Each row of a before or after table is a point. The points were changed in one or more steps. Then noise was added and the rows were shuffled. The steps act on columns, c1 being the first. What was done? A step turns or swaps two columns, mirrors them in a line or flattens them onto one, adds a multiple of one to another, or multiplies or shifts one. Angles are multiples of 10 degrees, from the lower column toward the higher: turns from -170 to 170, lines from 10 to 170 but not 90. Use the fewest steps. Two steps may share a column if one is a turn and the other turns, adds or multiplies; they go together, in the order done. Otherwise the lowest column goes first.

Before:
[[ 14 -46 -40]
 [ 49  45  51]
 [ 21 -58 -60]
 [  1  33  49]
 [  2  34  56]
 [ 30  28  33]
 [ -7 -35   9]
 [  9 -14  38]
 [-12  21  13]
 [ 18 -35  -9]
 [ 29  16  50]]
After:
[[ 44  52  51]
 [ -2  -3  35]
 [ 20  23  49]
 [-20 -25  11]
 [  5   4  16]
 [ -8 -13 -10]
 [-19 -20 -43]
 [ 18  20  56]
 [ 27  32  32]
 [ 14  20  50]
 [-22 -22 -58]]
Steps: flatten c1 and c2 onto the line at 50 degrees

Before (10 x 6):
[[  0  12 -54  -4   1   7]
 [-50  26  -9  21  13  17]
 [  7 -30  22 -25 -22  18]
 [ 14 -11  -3 -23   0  31]
 [  4   8 -52 -32 -11 -29]
 [-13 -24  15 -36  10  28]
 [ 14  13  13 -18  19  21]
 [-34  20   1   6   0  15]
 [ 11 -40  14  -2  19 -24]
 [ -2  -2 -60  -8   2 -31]]
After:
[[-11  40  -8   4  10 -33]
 [ -9 -35 -46  10 -18 -22]
 [ 16  -8  13  21  25   6]
 [-29 -25  10 -24  21  37]
 [ 33   7 -20  18   8  16]
 [-21 -29 -54 -13  -9 -23]
 [ 27  34  -3  32 -14  11]
 [  7  21 -13  37  18  28]
 [-22 -19  10  -4   4  32]
 [  3 -33 -37 -14   6   5]]
Steps: turn c5 and c6 by -20 degrees; turn c1 and c6 by -40 degrees; turn c3 and c4 by 160 degrees; turn c2 and c3 by 150 degrees

Before:
[[-22 -38 -34  18  44  -6  10  44 -21]
 [ 29   3  46  -2  -5 -36  35  34 -17]
 [-10   1  22 -10  38 -29  17  -7 -27]
 [ 29 -48  43   4  27   3  13 -21 -21]
 [ 20 -42  30   8  23 -13  12 -24  41]
 [-28  31  -7  21  33  35 -10 -15  41]
 [ 11  -3   4 -17 -31 -24  -8  15  10]
 [ 58 -24  31  -7 -18 -15  -9  -6   3]
 [-10 -51   8 -39 -30  45 -18 -30  32]
 [-20 -17  -9  -1  38 -35  32  11  -1]
 [  3  14 -32  29  20  -7   1 -11 -29]
 [ 12  31  -5 -29  15  17  14   5  14]
 [-18 -25  32 -19  27  37  14 -33   1]
 [-21  -4   7 -31 -10  42  57   3 -20]]
After, 14 rows:
[[  8  -4   4  -5   3 -24   9  -2  -9]
 [ -9   1  21 -21   8 -29 -22   1  24]
 [-24  31  -6   8  -3  36  17   4 -39]
 [-30 -39 -35   2   0  -6 -14   4  19]
 [-22 -17 -10 -13   5 -34 -32   3  -4]
 [ 32 -48  43  -4   1   4 -16  -6  19]
 [  5  13 -32  18  -8  -6  -6  -1  29]
 [ 57 -24  32   0   0 -14   9 -11  -2]
 [ -5 -52   9 -24  10  44  23   1 -29]
 [ 23 -42  30   0   0 -13  -5  -5 -42]
 [-12 -25  31 -25  10  36 -14   1  -3]
 [-22  -3   8 -24   8  43 -60   4  10]
 [ 22   2  47  -1   0 -35 -38  -5  11]
 [ 11  31  -6 -30  12  16 -11  -3 -16]]
Steps: flatten c1 and c8 onto the line at 170 degrees; flatten c4 and c5 onto the line at 160 degrees; turn c7 and c9 by -170 degrees

Before (11 x 12):
[[ -7  13  10  11 -10   5  -1   9  -4  15 -12  -5]
 [  0 -19  16  12  -2   0  -2  12   1 -31 -25  -1]
 [-15  10  25  -6  15   2  -6  -1  -3  -3  -4  44]
 [  7  13  20 -10  -3  11  55  12  12   6   0  -6]
 [ -8  14  20  31  15  18  -6   3   7 -53 -10   8]
 [  2 -32  18 -14  12 -47  -9  16  -5  12  54   0]
 [-18 -32  15   3  14  19  -9  -3  15  -7 -11  -6]
 [ -8 -54  -9   1  -3  14  -8 -11 -30  15  20   3]
 [ -6  10  20 -17  -8  15  -6  18  13  14  27  60]
 [-12   5 -14   5  10   6   3  20  -6  -7 -17  -4]
 [-26   8   3 -14 -13   2  -2   6 -15  -8   3  -1]]
After (11 x 12):
[[  1 -19   7   5  -5 -11  -2 -27 -12  16 -24  -2]
 [-17 -31  12  20  12   1  -7 -13  -6 -11 -11  -7]
 [ -7   9  17  23  13 -27  -7 -51  -4  16  -8   6]
 [ -6  18   6   7 -11 -10  -2  17  -6   2 -11  -8]
 [-14   8 -17   5  11  -2   5  -3 -12  17 -17  -4]
 [ -8 -58  -3  14  -4   2  -9  21  25  14  18   2]
 [ -6 -18  28  12 -10  21  -6  12 -23  -7  27  59]
 [-14 -11  23   0  12   6  -7  -2   2   3  -2  43]
 [  4 -33  34 -46  10   6 -11  15 -13   7  56  -2]
 [  7  17  21  11  14  11  57   2 -16  -5   1  -6]
 [-27   8   6   1 -15  16  -3  -1   2  18   3   0]]
Steps: add -0.5 times c12 to c2; add 0.3 times c11 to c3; turn c4 and c6 by -80 degrees; add 0.3 times c7 to c5; turn c8 and c9 by -120 degrees; turn c8 and c10 by -110 degrees

Before:
[[ 60  -5 -12 -15 -11 -14  28  -6  15  28 -22  15  17 -43  24  26  15 -16
   -1  13]
 [ 17   2 -29 -16  29  28 -27 -28   1 -10  38  30  20 -13 -10 -20 -28  -8
    2 -12]
 [-34  19  16 -14 -29 -23  -2  -9  13  -5   3 -15  10 -24 -19  -6 -23 -42
   35  16]
 [ 36  31   6  11   0 -15 -38  -7 -38  17  -7 -34  14 -23 -32  12 -13  -1
   -3  10]
 [-12 -10 -23   9 -30  14  26  13  -3 -11 -21 -24   1   1 -45  16  -1  -5
  -38  26]
 [ -1 -20  10  -4  -4 -48  18   9  -2 -15 -13 -35   3   6   9  23  -2  -3
   -2   1]
 [ 15 -17  12 -18  13   0 -48 -27  -9 -32  23  17 -45  28  28  -7  23 -18
   10   7]
 [ 46 -23 -20  -8 -18   4  13  32   8  15 -13  15   8  30   2   3 -18  12
    8  25]
 [ 32  19 -34  17 -14   5  22 -37 -20  15 -20 -25 -14  -2  18   4   9  16
  -20  15]]
After, 9 rows:
[[-12 -35 -22  10   5  13  27  41 -30  24 -34 -21   1   4 -28  16   0  -4
    2 -19]
 [-33   7  18 -10 -15 -21  -1 -38 -18   9 -22 -15  10 -23 -22  -6 -24 -43
   14  -9]
 [ 18  31 -28 -16 -20  28 -24 -12 -14   3  46  32  22 -15  -5 -21 -26  -7
  -14  17]
 [ -2 -57   8  -4  10 -47  20   6   2  14 -11 -34   2   5  12  23  -5  -3
    9   8]
 [ 13   1  14 -19 -11   1 -48 -19   3  33  22  18 -45  27  25 -11  22 -20
  -52  11]
 [ 59  10 -10 -15  13 -13  27  -2  18 -17 -21  15  18 -41   4  27  15 -14
    6 -26]
 [ 35  -6 -32  16   8   2  23   5  11  -5 -21 -26 -13   0  30   7   6  18
  -51 -21]
 [ 46  -6 -19  -7   3   4  18   2   2   2 -23  14   5  33  -4   1 -19  11
   41 -32]
 [ 33  -5   6  12   8 -14 -40  -1 -41 -11  -4 -33  14 -23   9  14 -13   2
    1 -22]]
Steps: add 1 times c12 to c2; turn c9 and c15 by -50 degrees; add 0.7 times c4 to c9; turn c5 and c11 by 60 degrees; turn c8 and c19 by 70 degrees; add 0.7 times c13 to c19; turn c10 and c20 by -150 degrees

Before (14 x 32):
[[-11   1   4  27  18 -14  11  10  -3 -34  27  -1  -5   8 -23  -8  17  20
    7  16   2  14  -6  17 -18 -26  -2  14  29  -6   8  10]
 [ -8  20  27   9  -3 -43 -44 -11 -12  18  -5   9 -24 -39  12  -5  15 -12
   -8  -7   5  23  10 -34   7 -16 -25 -14   2  17 -19  15]
 [-31  -6 -38   1  23 -17  15  26  27 -28   9  23   4 -20 -34  18   9  45
   15 -14   9  -7  -1  -2 -25  11  -3  -5 -23   6  23  20]
 [ 15  10  14  14  60 -37  27 -40 -11   8  13  13  29 -12 -13  -6   7  12
   18 -27   7  15 -14   3 -15  18 -47  -4 -32   1  11  20]
 [ 30  -6  32   0 -11   5   1 -14  -1  12   5   8  29 -11   8  36  15 -16
  -36 -22 -16 -10  28 -13  23  24 -33 -19   5 -15  32  11]
 [-24   2 -14   7  -1   0 -37  30   9  -2   5  15  -4  13  -1   9  39   6
  -20   6  -7 -14 -16 -24 -23  -5  -9 -12  11  12  38  22]
 [  0  -2   4  17  19 -17  -7   1  35   7  18  -3  -3 -10   4 -16  21  10
    5 -27  10 -25  -2   4  -3 -18   8 -21 -29  -3   4   9]
 [-26  18  -4  -4 -10  -6 -15 -15 -26  20  17 -19  13 -20  12 -21 -12  36
   28 -12 -13  -5   9  -6   6  11  10  -8  10 -23  11  39]
 [ 39  14  -3   4  -8  -6 -21  -9  15  -2  19  -6   7 -39   3 -22   6   9
  -11   8  -5  -7   1   3  -4  15 -12  -3   2 -14  34   4]
 [-19  18   9   8  -6 -14  20 -40 -32 -10   9 -25   1 -11   4 -14   8  48
   -6 -15  -6 -20 -14  -7 -30   6  -2   8  -4 -19  -7 -18]
 [ -1 -13  -2 -22   3 -22 -18  14  20 -29   4 -18  -8 -12  -6   6 -29   9
    3 -16  -8 -37 -25   1  -9 -10  -5   9  12 -27   6  27]
 [ 30  30   4  -2   9 -22 -32  -8   7 -29 -19   5 -26 -24   7  19  20  10
  -21  22  -5  15  32 -12 -24 -15   1 -10   1  30  37 -34]
 [ -8  10   8  10  35 -25  25 -11   2  -4  24 -24  -9  -5  17  -7   2  -2
  -22  -2  10   0  -7  15   2  13   5 -19  22  13  12 -22]
 [ -7 -15  -6  30  18  -9 -14  -4  -9  19   5  39   3 -35 -13 -15  28 -22
   -8 -24   8 -24  41 -11 -14  -3  -9  -6   8  12 -24  21]]
After, 14 rows:
[[-16  -5  31   2  -8   5   1 -12   0  12 -10  -1  -7 -25   7   2  17 -16
  -43   4 -16 -13  27 -12  24  26 -34 -21   4 -14  33  12]
 [ -2  20   6  11  -6 -16  20 -41 -32 -10  19  17  -1  21   2 -13   8  48
   -2 -15  -6 -21 -12  -8 -28   8  -4   8  -5 -13  -7 -18]
 [-37  29   3  -2  12 -21 -33  -7   6 -32   1 -21 -15 -21   4  18  13   7
    7  23 -10  13  33 -12 -25 -16   2 -10   0  32  40 -35]
 [-34  11  12  11  60 -36  25 -39 -11   9 -16   9  16 -12 -14 -17   6  12
  -13 -17   8  12 -10   1 -11  15 -49  -3 -35   4  13  17]
 [ -4  18  -2  -5 -11  -5 -15 -15 -29  23  12  25  17  33  12 -11 -10  37
    6 -16 -11  -6   8  -6  11  10   8 -10   9 -25   8  39]
 [-17  -5 -36   3  20 -16  13  26  29 -29 -25  -1   8  37 -37   1   5  45
    6  -1   9  -5  -1  -4 -24  10  -2  -4 -23   9  25  16]
 [-47  14  -2   3  -9  -7 -22  -6  15   1   1  21  -2 -26   7  -4  10   8
  -12  -6  -5 -10   2   4  -5  15 -13  -3   2 -11  34   8]
 [-34  22  27   7  -2 -39 -45 -13  -9  18  -6 -10 -10  19  11  -7  12 -10
   13  -7  -1  21  13 -34   7 -12 -25 -16   5  18 -23  16]
 [-13  -1   2  17  19 -17  -5   0  35   5  -3  17   4   5   3 -21  22  12
    4 -27   9 -28  -3   5  -3 -17   8 -23 -30  -2   4   9]
 [-11 -13   1 -23   0 -21 -19  13  21 -28  20  11   2   8  -6  -5 -24  10
    9  -4  -9 -34 -26   0  -8 -11  -1   8  12 -33   6  27]
 [-13  12   9  10  38 -24  23 -10   3  -3  12  31 -11  10  16  -2   0  -1
   -7  -5   8   1  -4  15   2  15   4 -20  22  15   9 -19]
 [-37 -16  -8  31  19 -10 -11  -6  -8  19 -39 -10  -2  18 -16 -17  26 -17
   -7 -22   9 -23  40 -11 -12  -5  -6  -6   5  16 -22  20]
 [  6   0   1  24  18 -15  14   8  -4 -31  -8  25   0  11 -23   8  16  21
   11   3   1  15  -8  22 -18 -26  -2  17  32  -7   7  12]
 [ 20  -1 -14  10   2   0 -39  29  10  -3 -15   1  -6  13   0   9  38   8
  -11   8  -6 -15 -13 -28 -27  -7 -12  -9  11  21  39  23]]
Steps: turn c1 and c14 by -110 degrees; add -0.3 times c5 to c1; turn c11 and c12 by 110 degrees; turn c13 and c19 by -50 degrees; multiply c13 by 0.4; flatten c16 and c20 onto the line at 50 degrees; turn c17 and c30 by 10 degrees

Before:
[[-12  -4  15 -17  -2   3   6   9 -18  18   3   4   9   2 -23 -16 -18   4
   -4  17   4  -3  15 -20   0   3  16  11 -20 -17  21 -19  16   0   2 -14
    0  -7 -15 -13  10  -6   9  -9  -9 -11  -4  10  13  10  10  -4 -13 -17
   -7   4   1   5  -4   4   2   2   0 -19]
 [-24   0  21 -10   7   1  -6   1 -10  10  -4  18  10 -19  -1  -7 -29   7
  -20  20  -6  -3  16  -7  -8  20   4   5 -17 -10  17 -24  -2  -7   1 -13
   -1 -14 -13 -11  14  -9   0 -21 -22 -13   7  13  20  11  13   7 -14 -16
   -5  24   1  12 -15  10   5  -9   0 -18]
 [-13  -1   3 -20   1  -2   5   7 -21   6  -4 -10   7  -4  -7 -10 -15   2
  -14   4 -11   2  12  -6  -5  26  19   0 -18  -1  25  -7  13  -5  -2 -13
   -3 -14 -19  -8  15   0   0 -12  -8  -7   3  12  16  15  30  12 -12 -17
    3  11  20   8 -15  17   2   1   0  -6]
 [ 18  29 -30   3   6   7 -12  -9   1  13  18 -20  -6   4   2   2   6 -16
   12  -1  15  19  -5  -3  -1 -10  -5 -25   2  -9 -11   4   1   6  42  -1
   32   9   3  -8 -21  14 -31   0  14   6  -6 -14   3  -6   3  -4 -35  25
   14 -14  -5  17   2 -17  14 -24 -20  17]
 [ -2  25  -4  -5  28  15  -8   4   0  -9  15 -20  -7  -3  10   0  16  12
    3 -13   8 -17  -9  10   1 -18   6   2   9   8   2   3  -3 -11  13  11
    1   5   7 -12   0   6 -20   2   3  17  -9 -20 -22 -15  -2   7 -12  -2
   -2   4  -6   7  15  -7  -3 -24  -2   5]
 [ -6   9  -5   5   2   5  13  11   3 -16  -9 -25  -9   1 -12   5  20  -2
  -13   3   8 -24  19   4   2 -19   4   9  20  13   7   5  -6   7   5   6
  -15   8  -4 -20  12 -14 -16  25   6  16  14 -29  -8 -18  10  13 -12  -8
  -19  17 -13   8  11  18  11 -21   2 -12]
 [ -1   6   8   4  -6   0  -2  23  -1  -2 -17 -14 -12   4 -15  -4  14   6
  -12 -10  -1 -10  10   8  -2 -14   7   3   3  24   0   6 -11   3  19  10
   -2   9   4  -1  15   2 -18   2   6   9   6 -27 -13 -16  -1  11   2 -11
   -9  10 -12   4   9   4  -1 -24  10 -10]
 [-11  -1  16  -6   7  -6   0  16  -4  13   4   7  20  -5  -1   8 -19   1
    2  15  -6   0   5  -3 -14   8   6  -6  -8 -11  13 -15   3 -17  -2 -13
    1 -23   1  -4  10  -8  -8  -6 -16 -12  -7  -2   8   7  12   0   5   2
  -15  13  17   7   1  13  -3  14  -3  -9]
 [ -2   9   9   0  -7   3   6  17  -4  -5  -4 -16   8   1 -15 -16  12 -23
  -12   9 -14 -14  16   5  12 -15   6   3   6   6  23  14 -13  14   8  11
   -5 -12  -2 -10  -1  -6 -18  10   0  17  14 -20  -9 -13 -19  17   1 -21
  -11   7 -17   6  13  18  17 -20 -16   0]
 [ -2   8   6 -15  23  -6  -6  19  -5  -2  -9   2   8 -11   4  19 -16   2
    5  31  10 -10  -6   1   0  10   1  -6 -19  -2  -3 -21   8  -4  -3   4
    7 -13  -2  -8 -17   7   3 -23 -17  -7 -14   0  15  18  18  21   2   2
  -12  -1   4  -8   0   5  -6  -2  -5   0]
 [ 10  20 -15   4   2  14   0  -8 -16  23  17   9 -19   6 -11   3  11 -23
   11 -11  -8  12  11 -30 -12  -5  19 -20  -5  -8  -7   4   2   7  29  -5
   11  -2 -16 -22 -20  13 -17  -9  16   7  14 -21  -7  -8  -4  -1 -36  15
   20 -12  -1  37  -5 -12  23 -14 -23  16]]
After, 11 rows:
[[ 18  29 -29   4   6   8 -11  -9   1  13  -1 -20  -7   3   0   3   5 -16
   12  -1  15   5  -6  -2  -1 -10  -5 -26   2   7 -12   4   1   6  42  18
   33   8   3  -8 -22  15 -32   0  14   6  -6 -13   3  -6   2  -4 -36  24
   14 -14  -4  37   2  49  15 -24 -20  19]
 [ -2   5   8   3  -6  -1  -1  23   1  -2   9 -14 -12   4 -20  -5  14   8
  -12 -10   0   2  10   6  -2 -14   9   3   2  13   1   5 -10   3  18 -17
   -3  10   3   5  16   2 -18   0   6   9   5 -27 -13 -15  -1  12   2  -9
   -9  11 -12  24  10 -22  -1 -24   9 -10]
 [ -2  25  -4  -5  27  15  -9   4  -1  -9  11 -20  -7  -2   2   0  17  13
    4 -13   7  15 -10  10   2 -19   5   3   9  12   2   4  -3 -13  14  16
    1   4   7 -16   1   5 -20   1   3  20  -9 -21 -22 -15  -3   6 -11  -3
   -2   4  -7  28  15 -24  -3 -24  -1   5]
 [ 11  19 -15   5   2  14   0  -8 -17  23  -4   9 -18   5 -18   4  11 -23
   10 -11  -7   4  10 -29 -12  -5  19 -19  -5   8  -7   4   2   7  29  17
   13  -2 -16 -17 -20  14 -18  -9  17   7  15 -20  -8  -9  -3  -1 -36  14
   19 -13  -1  56  -5  34  23 -14 -21  15]
 [ -2   8   9   0  -8   2   5  16  -4  -4  11 -16   9   0 -28 -15  12 -24
  -12   9 -15  -9  15   5  13 -17   7   2   6   5  23  15 -13  14   9  -3
   -4 -12  -1  -3   0  -6 -18  10  -1  17  14 -18 -10 -13 -19  17   0 -20
  -11   6 -16  26  13 -41  16 -21 -16   0]
 [-12  -3  14 -16  -1   3   5   9 -17  19 -15   4  10   3 -25 -15 -18   4
   -4  16   4  -2  15 -19   0   3  16  11 -20 -35  20 -19  17   0   0   4
    1  -7 -14  -3  10  -6   9  -7  -9 -10  -4  11  12  10   9  -5 -13 -17
   -8   4   0  24  -5  -9   2   2   1 -18]
 [-12  -2   3 -19   2  -2   5   6 -21   6 -13 -10   8  -5 -14 -10 -15   3
  -15   4 -11 -16  12  -6  -5  26  18   0 -19  -7  25  -9  13  -6  -1  -5
   -3 -15 -20  -5  15   1  -1 -11  -8  -6   3  13  17  14  29  11 -11 -17
    3  11  19  29 -15 -13   1   1   0  -6]
 [-12   0  15  -6   6  -6   0  15  -4  13 -13   7  18  -5  -3   8 -19   1
    1  13  -6 -12   5  -4 -14   6   6  -7  -8 -19  13 -16   3 -16  -1   4
    0 -24   0  -4  11  -8  -8  -6 -16 -12  -7  -1   8   8  13   0   5   3
  -15  13  17  26   2 -14  -2  14  -2  -9]
 [ -6  10  -4   5   3   5  14  12   3 -16   7 -26  -9   1 -25   5  19  -2
  -13   2   7  -4  19   5   1 -21   5   9  21   0   7   6  -5   7   4  -9
  -16   8  -3 -14  13 -15 -15  26   7  16  14 -29  -7 -18  10  11 -13  -8
  -20  17 -13  28  11 -59  11 -20   2 -12]
 [-25   0  21 -10   8   1  -7   0 -10   9 -12  19  10 -18  -8  -6 -29   7
  -19  20  -5  -9  17  -8  -7  21   4   3 -16 -28  17 -23  -3  -7   1  -4
    0 -13 -14 -10  13  -8   0 -21 -22 -12   7  12  20  11  12   7 -13 -15
   -5  24   1  32 -15 -15   6 -10   1 -17]
 [ -2   6   6 -16  24  -6  -5  18  -5  -3   5   3   8 -11  -9  20 -16   3
    5  32  11   1  -6   2   0  10   0  -6 -19  -1  -1 -21   8  -6  -4  -8
    5 -12  -2  -8 -17   7   3 -22 -18  -7 -14   1  14  17  18  21   1   0
  -12  -2   6  13   0 -23  -6  -1  -5   1]]
Steps: swap c11 and c36; turn c15 and c40 by -20 degrees; add -0.5 times c52 to c15; turn c22 and c60 by 120 degrees; multiply c60 by 2; add 1 times c64 to c30; shift c58 by 20
